Every row gives one point. Each copy is the shape, with its points in the same order, stretched, turned, moved and blurred by noise. Some copies are also mirrored. Which?

Shape:
[[-2.2, 30.3, -13.5],
[9.0, 3.1, -12.1],
[-1.1, 4.2, 18.6],
[-1.6, 0.2, -10.9],
[-1.3, 23.5, -0.4],
[-11.8, 19.7, 14.0],
[18.4, 11.7, 18.8],
[3.9, 0.8, 19.1],
[16.7, -5.3, -24.6]]
Copy 1:
[[15.9, -31.9, 1.3],
[3.6, -17.8, -13.8],
[5.3, -4.0, 8.0],
[-11.0, -17.7, -8.4],
[13.3, -19.8, 4.9],
[9.6, -13.3, 17.3],
[25.7, 2.7, -0.1],
[7.2, -0.3, 5.1],
[-3.4, -19.4, -30.2]]
Copy 1 is: mirrored
Copy 2:
[[-21.5, 10.2, -8.0],
[-6.8, -9.6, -6.3],
[12.3, 10.2, -3.7],
[-5.1, -6.2, 4.0],
[-9.3, 11.8, -7.8],
[1.5, 21.4, -1.3],
[10.7, 5.5, -21.4],
[15.7, 5.9, -5.6],
[-10.2, -24.1, -5.5]]
Copy 2 is: only turned

Shape:
[[13.3, 5.6, 13.3, -1.4],
[-5.3, 7.5, -12.8, -12.4],
[3.8, -1.2, 7.0, 6.0],
[6.1, -3.4, -17.2, -2.9],
[-16.6, -5.1, 8.8, -7.7],
[19.1, 1.1, -20.2, -5.8],
[6.0, 9.0, -17.9, 6.6],
[-9.5, -29.2, 29.0, -25.9],
[-1.4, 20.4, -10.5, -13.5]]
Copy 1:
[[-0.4, 11.0, 0.7, 12.3],
[-1.8, 3.3, 16.9, -23.5],
[-2.6, 0.3, -4.7, 4.8],
[5.7, -12.2, 12.2, -8.4],
[-25.2, 5.8, 4.9, -14.4],
[16.1, -9.0, 17.0, -0.4],
[17.0, -9.3, 2.3, -10.8],
[-54.0, 9.8, 18.6, 7.1],
[5.5, 14.2, 15.7, -23.6]]
Copy 1 is: only turned
Copy 2:
[[15.3, 2.6, -6.4, -5.4],
[-4.2, 6.3, 18.9, -1.3],
[3.4, 0.0, -7.4, 1.4],
[-6.5, 8.1, 8.7, -12.5],
[0.0, -12.0, 7.0, 5.8],
[-3.8, 13.0, 10.1, -19.1],
[-7.0, 16.4, 4.7, -5.9],
[10.2, -34.5, 4.8, -3.8],
[5.0, 13.5, 19.1, 1.7]]
Copy 2 is: only turned
Copy 3:
[[-9.6, -5.4, -0.2, 20.6],
[11.2, -9.1, 1.7, -6.1],
[-11.3, -2.1, 5.9, 3.8],
[11.9, -5.5, 18.6, 0.2],
[-11.7, -18.3, -5.4, -16.6],
[18.7, -3.5, 18.8, 16.0],
[9.4, 8.2, 12.1, 3.7],
[-31.4, -46.9, -0.7, -4.5],
[14.0, -5.7, -8.7, 4.2]]
Copy 3 is: mirrored

Shape:
[[-10.5, 17.8, -8.4, -2.8, 16.3, -10.0],
[-4.8, -10.6, -11.8, 15.4, -18.6, 22.4],
[8.4, 1.8, 5.7, -2.0, -8.1, -6.1],
[-23.2, -19.8, -13.4, -11.1, -10.5, -5.3],
[-2.6, -0.1, 0.9, -18.4, 7.4, -11.6],
[8.4, 4.9, -6.4, -15.2, -18.9, 23.3],
[-3.1, 0.1, -17.3, -1.1, 4.3, 15.3],
[-9.0, -4.8, 19.2, 16.0, 18.1, 16.7],
[1.3, -1.2, 1.7, 8.1, -5.7, -5.6],
[-16.1, -13.0, 10.1, -0.8, -16.4, 10.6]]
Copy 1:
[[-2.6, 18.5, -8.4, 12.5, 11.9, -1.5],
[30.3, -17.2, -4.3, -9.2, -14.8, 9.4],
[6.8, 9.8, 9.6, -13.5, -0.5, 0.7],
[-6.1, -19.4, -21.2, -4.0, -14.1, -26.1],
[-14.0, 8.4, -4.8, -4.1, -5.5, -10.6],
[6.0, -2.1, -17.1, -25.9, -15.8, 27.2],
[13.4, -1.7, -14.5, 1.8, -16.2, 10.9],
[12.1, -19.4, 20.6, 21.0, 1.6, 13.4],
[13.2, 5.9, 8.7, -3.6, -1.9, -4.8],
[2.7, -24.5, -2.4, -5.7, -2.9, -2.7]]
Copy 1 is: mirrored
Copy 2:
[[-18.3, 16.3, 1.3, 11.0, -11.3, 14.9],
[28.9, -9.5, -19.8, 27.0, 9.5, 5.4],
[3.0, -6.2, 13.0, -6.9, -3.7, -0.8],
[11.9, -10.0, -26.5, 7.6, -22.3, -11.3],
[-12.7, -7.4, 6.8, -4.2, -22.1, 3.1],
[30.4, -14.3, 5.1, 15.6, -13.8, 21.0],
[4.3, -5.3, -14.2, 25.2, -3.5, 22.4],
[-17.0, -13.5, 7.3, 30.3, 3.2, -1.2],
[1.1, -1.5, 3.0, 0.5, 3.3, -3.5],
[20.1, -14.3, -3.4, 15.4, -15.1, -15.5]]
Copy 2 is: only turned
Copy 3:
[[-12.0, 15.8, -7.5, -13.2, 0.7, -2.5],
[5.3, 9.0, 9.1, 29.8, 15.0, 10.5],
[1.4, -9.0, 1.3, -1.8, 11.4, -4.5],
[-22.3, 6.0, -12.6, 37.5, 12.5, -11.5],
[-22.7, -6.1, -11.2, -5.2, 10.4, -8.0],
[2.2, -1.1, 2.9, 3.7, 39.6, 11.7],
[-8.3, 13.0, -5.7, 7.9, 10.7, 15.6],
[-22.0, -3.7, 33.0, -8.4, -2.3, 12.7],
[-1.0, -2.5, 3.0, 6.6, 2.3, -5.1],
[-15.7, -7.0, 20.7, 21.8, 21.0, -5.7]]
Copy 3 is: mirrored

Shape:
[[-8.9, -6.6, -21.4, -1.7, 5.6, -15.9, 10.6, -13.7],
[-5.4, -11.5, 2.7, -4.1, 8.0, -16.2, -0.6, -7.0],
[17.2, 8.5, 8.5, -12.3, -16.9, 13.9, -10.4, -5.6],
[12.0, 8.3, 4.7, -9.7, -6.1, 10.3, -10.2, 14.9],
[-13.7, -4.0, 0.5, 22.5, -0.6, 13.8, -22.8, 9.0],
[10.9, 9.7, 24.0, -7.5, -2.2, 23.6, -11.8, 9.7],
[12.1, -12.0, -9.7, -4.7, 16.6, -4.9, 2.7, -0.8],
[-16.8, -10.7, -13.5, 22.4, 5.6, 4.0, 16.9, -6.6],
[-6.6, -20.9, -15.3, 8.9, -1.5, 10.9, -3.8, -9.4],
[2.4, 1.0, -1.0, -2.1, -14.4, 19.7, -3.1, -0.2],
[3.0, -18.1, -10.8, 21.5, 4.8, -17.9, 10.6, -12.9],
[12.8, 11.3, -2.5, -1.6, -7.2, 7.2, -11.9, 6.7],
[-13.9, -19.1, -7.4, 15.2, -21.3, 13.1, -1.9, 16.9]]
Copy 1:
[[-2.9, -9.6, -25.8, -14.2, -15.5, 18.8, -18.8, -4.4],
[2.2, -19.9, -9.7, -0.8, -5.4, 15.9, 0.8, -13.3],
[-2.8, 16.1, 5.8, 4.4, 16.6, 20.3, 15.0, -4.4],
[9.1, 11.6, 13.8, -3.5, -2.4, 9.7, 16.9, 6.7],
[6.2, -1.7, 10.6, 23.8, -12.2, -8.6, 0.9, 21.8],
[6.0, 9.4, 32.0, 10.8, 19.8, 5.3, 11.6, 5.5],
[14.5, -10.0, -13.6, -10.6, 2.1, 9.6, -1.2, 2.6],
[-7.6, -13.6, -14.1, -4.2, -9.1, -11.8, -17.1, 16.5],
[-4.3, -14.6, -9.0, 7.1, -5.0, 6.0, -5.9, 25.6],
[-6.1, 8.5, 7.2, 4.9, 5.5, 11.0, 4.0, 18.3],
[0.4, -20.3, -29.8, -2.8, 1.8, -11.2, 1.2, 0.0],
[10.4, 15.1, 2.8, 4.7, -0.4, 5.4, 12.4, 5.0],
[-16.0, -8.3, 7.6, 5.9, -8.7, -12.4, 14.4, 32.4]]
Copy 1 is: only turned
Copy 2:
[[-3.2, -1.6, -6.4, 4.7, -29.8, -7.1, -17.3, 2.2],
[10.9, -12.5, -6.7, -8.4, -13.9, -17.4, -13.4, -2.5],
[5.0, 5.3, -16.0, -21.4, 21.6, 28.6, 6.8, -13.3],
[4.8, 5.4, 0.7, -13.5, 13.1, 9.3, 10.9, -10.9],
[-4.2, -15.5, 24.1, 2.8, 32.8, -5.0, -1.9, 24.3],
[2.7, 11.6, -6.1, -28.8, 35.0, 8.5, 19.0, -0.5],
[-9.0, -11.2, 1.2, -17.7, -22.9, -8.3, -10.3, -5.8],
[-22.2, 11.7, 15.3, 6.3, -2.8, -15.8, -25.7, 30.4],
[-4.4, -15.6, 15.3, -8.8, 0.2, 7.9, -21.1, 19.2],
[-0.8, 9.3, 2.6, -12.0, 18.8, 20.4, -1.6, 6.1],
[-20.5, -10.8, 4.6, 2.0, -16.0, -19.7, -40.3, 6.0],
[-4.3, 1.6, -2.9, -7.1, 13.9, 13.0, 6.8, -8.8],
[6.1, -1.9, 36.9, 9.8, 16.9, 1.5, -26.1, 19.4]]
Copy 2 is: only turned
Copy 3:
[[10.3, -9.1, 4.4, 20.4, 8.1, 10.8, 9.0, -28.7],
[-7.5, 2.6, 9.7, 8.2, -2.7, -8.3, -3.3, -18.8],
[-7.8, 2.9, -21.1, -15.1, 15.3, -12.4, -26.1, 27.6],
[-12.9, 23.2, 0.7, -14.5, 6.8, -8.3, -16.0, 29.9],
[-11.6, 31.9, -14.3, -28.1, -13.0, -6.1, 2.1, -2.5],
[-16.3, 17.6, -4.9, -38.6, 10.0, -17.9, -21.8, 35.6],
[-1.8, 10.0, 12.0, 16.2, 14.9, -15.6, 7.7, -4.4],
[22.4, -9.6, 4.1, -5.4, -1.4, 1.8, 26.9, -25.9],
[20.8, 7.7, -15.4, 1.2, 4.2, -18.2, 7.0, -14.2],
[8.5, 6.2, -16.4, -18.5, 7.3, -9.6, -12.2, 18.5],
[-2.3, -13.7, 1.9, 24.1, -7.2, -9.2, 25.5, -26.4],
[-18.2, 17.1, -9.9, -8.1, 11.4, 1.2, -9.0, 19.9],
[24.6, 17.4, -3.2, -8.4, -25.1, -8.0, 6.4, 9.8]]
Copy 3 is: only turned
Copy 4:
[[-7.7, 19.2, 4.7, 9.6, -6.9, 17.7, -6.7, 4.3],
[5.7, 13.1, -15.2, 8.4, 2.2, 2.1, -6.0, 4.1],
[6.7, -12.4, 14.4, -10.7, 6.3, -26.3, 1.4, 0.1],
[3.9, -6.3, -0.4, 4.5, 4.4, -19.1, 18.3, 7.5],
[-3.8, -0.4, -16.5, -18.2, 6.7, -7.0, 26.4, -8.1],
[1.1, -20.4, -7.8, -4.8, 0.6, -29.0, 11.4, 4.8],
[5.3, -3.0, -8.3, 22.0, -0.4, 10.0, 7.1, 5.9],
[-10.4, -2.6, -1.1, -17.9, -7.8, 20.9, 0.3, 9.1],
[-10.8, -1.7, -0.2, -13.3, 12.4, 9.3, 3.3, -3.6],
[-9.7, -11.4, 9.0, -17.5, 4.0, -12.7, 3.7, 5.8],
[15.3, 7.6, -1.4, -2.8, 4.1, 23.9, -1.9, 7.7],
[9.3, -6.6, 5.4, -0.6, 1.4, -15.0, 17.8, 1.0],
[-15.2, -1.1, 2.8, -28.7, 17.7, -4.2, 12.4, 19.0]]
Copy 4 is: mirrored
